Rows are points. Any point is a mix of the corners, with weights that add up to 1. It lies inside the corners' shape when no weight is negative. Say inside or outside, and name the corners with a negative weight.
In the rows, zero is written as 128.

Corners:
(1): [162 138]
(2): [104  45]
(3): [ 93 185]
Points:
[ 96 177] => inside
[ 86 161] => outside (1)
[126  86] => inside
[101 173] => inside
[121  52] => outside (3)

Corners:
(1): [105  21  67]
(2): [160 104  96]
(3): [ 99 151 166]
(4): [107 229 121]
Points:
[112 120 115] => inside
[116  77 115] => outside (4)
[109 210 121] => inside
[119 175 121] => inside

Corners:
(1): [145 199  79 119 135  84]
(2): [127 109 165 118  97 161]
(3): [143 109 184 128 165  93]
(4): [109 249 122 158 166  95]
(5): [150 164 183  92 151 152]
(6): [ 98 109 170  71 139 114]
(7): [124  98  61 107 116 220]
Points:
[131 143 145 125 127 141] => outside (6)
[139 112 145 109 138 126] => outside (4)
[141 129 130 103 133 139] => outside (4)
[107 118 161  85 136 121] => inside
[131 210 117 118 141 102] => outside (3, 7)
[130 136 157 103 156 113] => outside (2)
[131  91 104  95 121 188] => outside (4)
[117 150 198 128 170  35] => outside (5, 7)
[125 112  97 110 118 190] => inside

Corners:
(1): [135 100 105 132 113 115 177  96]
(2): [108  87 144 115 125 146 127  81]
(3): [144  95 149 157 126 110 149  65]
(4): [118 123 160 125 122 131 178 117]
(5): [132  92 132 158 198 131 145 120]
(6): [ 96  97 155 110 166  79  98 108]
(7): [145 101 153 125 126 131 105 181]
(8): [150 102 147  98 132 122 173  66]
(9): [121 249 144  98  99 138 110 107]
Points:
[151 144 142 112  88 144 159 106] => outside (5, 6)
[144 179 166 101  63 157 150 100] => outside (1, 5, 6)
[128 104 144 117 130 126 145  85] => inside
[132 104 134 123 135 114 138  93] => outside (4)

Corners:
(1): [149  96 207 223  25 156  78  94  59]
(2): [144  46 187  68 127 134 147 141 205]
(3): [ 92 151 104  58 171 103 145 240 150]
(4): [129 138 187 171  50 188  46 115 113]
(5): [129 140  71  60  99 104  98 184 107]
(6): [136 202 165  97 165  81 112 113 137]
(7): [ 71  81 126 103 172  98 191  97 249]
(8): [139  94 161 159 115 194 128  87 112]
(9): [178  74 147 187  96 170 125 135 178]
(10): [128 104 154 109  95 150 234 125 217]
Points:
[145 114 166 143  78 154 115 128 120] => outside (7)
[104  81 142 132 116 141 120 134 168] => outside (6, 10)
[132 124 149 115 126 117 146 132 151] => outside (4)
[126 137 181 177 117 153  79  97 128] => outside (2, 5, 10)

Corners:
(1): [158 119 133 136 122  96 158 116 157 140 155 100]
(2): [102 130 122  84 118 107 133 133  89 143 109 149]
(3): [ 99 158 103 191 120  98  93 166  83 160 152  94]
(4): [107  87  85 113  63 185 111  78  87  29 113 130]
(5): [192 118 130 147 151 152 125 162 182  94 188 121]
(6): [201 152 145 132 177  81 127 107  92 179 115 127]
(7): [188 178 117  72 143 115 177 174 129  73  89  84]
(8): [153 130 178  93 157 157 151  72 159 107 115  92]
(9): [134 172 131 123 112 178 136  87  95 174  70 108]
(10): [137 139 196 177  82 177  87 166 142 128 138 125]
(11): [ 95 100  84 153 125  84 103 110 108 125  78 189]
(12): [133  70 159 144 139 122  68 104 121 197  76 136]
(13): [100  75 154 249 136 127 141 152  97 169 155 108]
Points:
[198 172 127  77 176 107 204 137 145 111 109 103] => outside (3, 4, 10, 12)
[118 118 125 160 125 148 105 111 106 130 132 145] => outside (1, 7, 12)
[113 115 100 154  71 157  95 119  67  84  87 132] => outside (1, 2, 5, 8)
[131 132 138 198 114 124 119 185 128 150 144 105] => outside (2, 4, 6, 8)

Corners:
(1): [123  94 134  97 149 150 151  59 107 150 128 116 122  97]
(2): [146 103 177  36 150 107 159 117 114 166 173 131  94 123]
(3): [143  51 114 112 151 113 111  97 148 175 136 116 110 175]
(4): [ 60  85 175 136 114 102 122 125 116 115 108 155 128 141]
(5): [131 122 130 156 139  61 136 102 140  71 125 143 104 119]
(6): [185 135  95 102 126 142 126  96 154 134 165 135 218 151]
(7): [114  98 112 136 116  90 190  91 152 152 168 166 122 135]
(8): [100  86 104  95 109  63 156 108  95 145 153  89 103 111]
(9): [112 159  86  75 142 192 115 127 177 142 142 139 152 151]
(10): [ 66 210 166 249 100 175  54 170 168 175  34 145 149 173]
(11): [166 146 116 125  65 189 128 130 212  98  57 142 167 145]
(12): [147  75 113 123 134 105 152 114  50 119 162 141  71 154]
(13): [155 141  77 111 101 124 104 155 155 124  46 194 156 133]
(14): [126 113 126 126 131 154 123 167 174 161 153 125 168  86]
(15): [ 78 111 155 187  55 107  81 112 139 122 131 177 104  97]
Points:
[147 114 115 113 123 130 137 111 152 125 134 150 130 128] => outside (4, 8, 10)
[150 127 111 105 126 127 133 148 150 148 132 131 139 141] => outside (1, 4, 15)
[ 93  95 137 153 122  77 112 133 123 138 132 153  82 134] => outside (1, 6, 11)
[106  92 120 157 118 104 143  79 125 124 147 131 114 142] => outside (2, 13, 14)
[145 143 113 125 102 125 136 122 151 129 145 157 140 125] => outside (1, 3, 4)

Corners:
(1): [141 145  89 115 168 130 238 139 199 128  79 149 145  24  93 101 143  76
 153 116]
(2): [ 65  84 139 141 144 181 175  87 111  62 170 183  95  90 124 158 157 101
 179 173]
(3): [132 119  70 134  59 115 139 195 119  99 125 131 158 141 122  78 124 162
 142  64]
(4): [146 154 148 152 143 190 162 125 170  95 127 211  74  59  56 148 130 131
  68 175]
(5): [127 122 183 120  95 123  95  56  53 109 143  81 134 179  98 198 151 139
  30 118]
(6): [ 54  98 181 122  99 198 101 102 140 142 147  74  68 180 171 218 154 161
  67 217]
(7): [163  93 205 169 136 177  54 121 107 170 184  69  53 211 165 200 151  97
  83 202]
(8): [ 41 118 237 162 133 138  22  72 109 144 151  20  80 116 172 125  85 115
  97 203]
(9): [148  66 121 116 157 115 184 164  84 134  97 154 237 120 107  89 114 222
 140  77]
(10): [ 90 130 225 139  70 152   7 142  95 174 157  59 126 133 106 248 184 156
  86 144]
(11): [108  89 132 154 133 176  77  19 190 155 159 197  98  92  72  94 173 104
 123 179]
(12): [156 154  72 192 159 138 124  71 107 106  89 145  79  66 122 158 158 136
 125 144]
(13): [156 132 137 174 148 136 215  66 192 116 170 104 113  61  63 152 142 168
 140 146]
(14): [166 167 130  94 199 168 174 120 138 118 145 129 153  54 122  69 187 169
 156  85]
(15): [157  56 216  99  71 219  43  80  94 176 147  41  52 122 124 165 151 137
 112 204]
(16): [ 77  69 100  64 229  74  92 135 142 157 178 112 138 132  17 107  86 168
 189 116]
(17): [129 198 135 149  53 149 146 133  59 192 107 124 171 176  90 152 109 143
 124 124]
(18): [103 116 125 112 147  57 164 180 128  95 122 114 142  97  37  82 159 165
 186 199]
(19): [173 132 145  55  87  77 151 152 157 119 144 172 178 164 123 113  89 179
 192 136]
(20): [161 122  67  88 115  97 110 174 124  80 194 106 233 116  88  92  68 170
 139 173]
(21): [ 92  94 180 118  95 110 115 106 104 189 199 107  58  73 138 160 170 126
 107 190]
Points:
[121 137 144 130 107 141 123 121 102 154 135 115 139 136  97 143 125 146
 128 142] => inside
[117 122 153 122 131 143 119 113 122 123 150 113 127 113 118 135 137 145
 127 151] => inside
[143 130 124 137 110 120 118 125 132 109 136 120 138 122  72 129 113 134
 145 150] => outside (6, 9, 14, 21)
[127 111 135 133 136 139 126 100 120 125 145 130 119 123 104 120 131 152
 128 159] => outside (1, 10)

Corners:
(1): [160 164 180  85 178 139 177 123 204  94 114 120  73 113  58 112 104 138
 120 122]
(2): [ 79  96  93 181 205 120 196 186 115  87 148 166 174 117 132 198 178 128
 167 136]
(3): [ 73 121 177 169 204 127 119 138 148 117 133 129 130 114 173 163 107 142
  94 113]
(4): [183 215 187 146 145  88 157  88 137 152 122  95  42 115  86 179 139 168
  84 158]
(5): [ 91  71 137 140 149 112 107 134 102  86 155  87 216 126 120 156 137 120
 131  97]
(6): [ 70 145  55 126 178 130 111 154 108 117 143  82 134 108 117 154 177  56
  93 128]
(7): [ 50  80  51 126 141  96 144 158 129 119 116 110 172 189 154 174 150 185
 111  77]
(8): [ 68 100 108 134 215  67  61 176 102  97 127 115 138 154 106 151 203 169
 159  63]
(9): [108  65 121 179 189 108 115 189 107 107 113  66 130 190 173 168 124 116
 175 103]
(10): [129 140  97 136 232 107  82 161 123  29 162  89 136 174 141 220 158 149
 103 104]
(11): [164 135  63 140  22  35 115 138 153 125 106 130 125  66 190  83 170 162
 106 208]
(12): [190 163  80 117  43 142 112 151 132 184 123 154 153 104 179  93 229 117
 100 209]
(13): [139 160 103 159  63  86 165 143 170 150 204 119 192 136 173  60 249 144
  73 201]
(14): [172 184 216 113 124  57 163 130 125 114 116 185 140 177 119  85 141  94
  62 153]
(15): [164 213 200  69 189  60 191 119 149 135  90  99 151 124 159 147 139 113
 119 104]
(16): [143 172 102  96  19  99 126 194 154 155 169 137  84  67 144 151 216  74
 130 178]
(17): [120 197 213  54 172  89 119  37 162 141 133 120 107 177 107 123 115 117
 154 175]
(18): [150 182  92 167  71  65  98 138 216 150  84 162 140 122 142 128 202  94
 106 147]
(19): [ 93 195 237 106 126 116 181 100 144  76  88 100 106 142  90 147 206  87
  77 171]
(20): [128  50 104 111 204  64 115 170 140 151 145 107 143 125 113 213 167 136
 100 162]
(21): [176 101  97 133  73  85 142  91 157 114 159 163 111 114 196 113 231  99
 136 131]
Points:
[122 131 134 136 149  87 138 146 149 116 137 109 142 133 135 151 173 123
  98 119] => outside (2, 11, 12, 17)
[123 115 137 130 156  97 135 146 127 108 139 111 143 148 144 154 160 147
 123 133] => outside (6, 18)
[138 164 135 135 140  94 135 126 143 129 126 113 111 126 122 153 163 130
 103 143] => inside
[140  88  78 154 186  54 136 131 115  90 139 105 193 177 163 165 145 136
 134 111] => outside (1, 3, 8, 12, 16, 19)
[121 132 107 137 145  87 121 149 134 126 139 124 143 131 146 150 177 130
 121 136] => outside (1, 19)
[113 131 103 146 134  84 127 173 118 115 115 126 129 123 161 172 196 115
 110 132] => outside (1, 5, 13, 17)
[126 144 133 128 162  92 147 130 133 105 124 120 147 146 124 143 175 126
 115 137] => outside (3, 16)
[118 133 125 136 149  96 132 152 139 119 129 113 143 140 134 147 161 125
 118 136] => outside (21)

Corners:
(1): [ 76 169  28  91 133 152 171 137 195 134 131 107 132 218 101  72 124 101
  98 103]
(2): [114 127  80 150 179  91  71 209  97  67 127 165 183  83 194 101 178  65
 182 160]
(3): [136 161 105  90 186 213  89 162 132 124 156 129 249 118 161 102 145  40
 154 142]
(4): [198 100 137  80  92 100 156  66  77 191 185  73  94 135  78 194  80 158
  76  91]
(5): [133 126 187 140 113 138 148 155 139 140 115 166 104  99 183  79 150 188
 131 132]
(6): [103 150 102 159 100 161 116 132  84 133 102 185 158  66 155 114 213 153
 189 130]
(7): [123  90 115 157  72 107  93  88 157 167  60  94  80 103 148 148 170 151
  80 128]
(8): [ 96 172  67  92 209 161  99 167 144 134 142 129 162 170  94 117 158 102
  80  66]
(9): [157 152 164 165  73 114 122 101 132 113 124 148  93 105  79 126 161 160
  72  80]
(10): [137 105 164 116  34 106 138 133 163 173 174 139 120 162 131 214 114 171
 134  44]
(11): [ 61 232  82  69 202 150  77 186 151 102 138 102 223 130 149  40 192  74
 191 146]
(12): [125 149 124 191 154 186  93 216 104  85 163 100 181  85 188 124 170 110
 166 178]
(13): [151 149 148 202 117 120 164 137 135 158  94 159 140 104 104 166 147 186
 176 111]
(14): [134 148 188 161  90 149 113 185 113 160  65 120  74  95 125 152 145 130
 176 135]
(15): [ 30 180 133 104 195 184 134 115 164 125 154  98 181 200 123 131 116  64
 132  55]
(16): [116  65 192 148 125 140  75 141 101 149  88 180 121 178 131 142 174 129
 168 160]
(17): [172 127 135 196  85 105  97 108 129 172 129 129  33 112 152 115 179 159
 178  84]
(18): [160 135 150 103  97 111 163  54 171 169 121 167  38 144  91 212 151 202
 173 128]
(19): [128  87 182 110  83 113 178 108 149 230 178 157  99 116  48 172 155 130
 116  81]
(20): [176 103 147 127 126 123 129 145  97  89  86 134 139 102 160 145 244 133
 168 109]
(21): [177 154 133 108 104  78 165  79  82 216 185 130 131 173 150 207 135  91
  50  99]
Points:
[ 98 144 128 137 141 147 110 171 133 122 113 141 171 124 150 115 171 106
 144 126] => outside (4, 17, 18)
[114 153 107 105 144 135 113 139 132 136 115 130 165 149 137 143 155 109
 149 116] => outside (5, 9, 12, 17, 19)
[130 139 125 131 127 128 120 136 122 134 127 143 134 121 140 138 170 127
 151 123] => inside
[111 135 124 127 135 141 124 137 143 133 137 136 142 128 124 119 162 125
 142 107] => outside (14, 21)
[103 154 131 145 151 164 103 185 127 106 122 154 172 115 148  87 183 112
 175 122] => outside (4, 7, 18, 21)
[120 150 128 115 110 117 134 121 144 145 131 132 120 144 129 148 149 143
 133  80] => outside (3, 12, 16, 19)
[124 162 103 122 123 120 124 121 143 144 125 124 123 134 138 128 142 129
 129 102] => outside (12, 16, 19, 20)
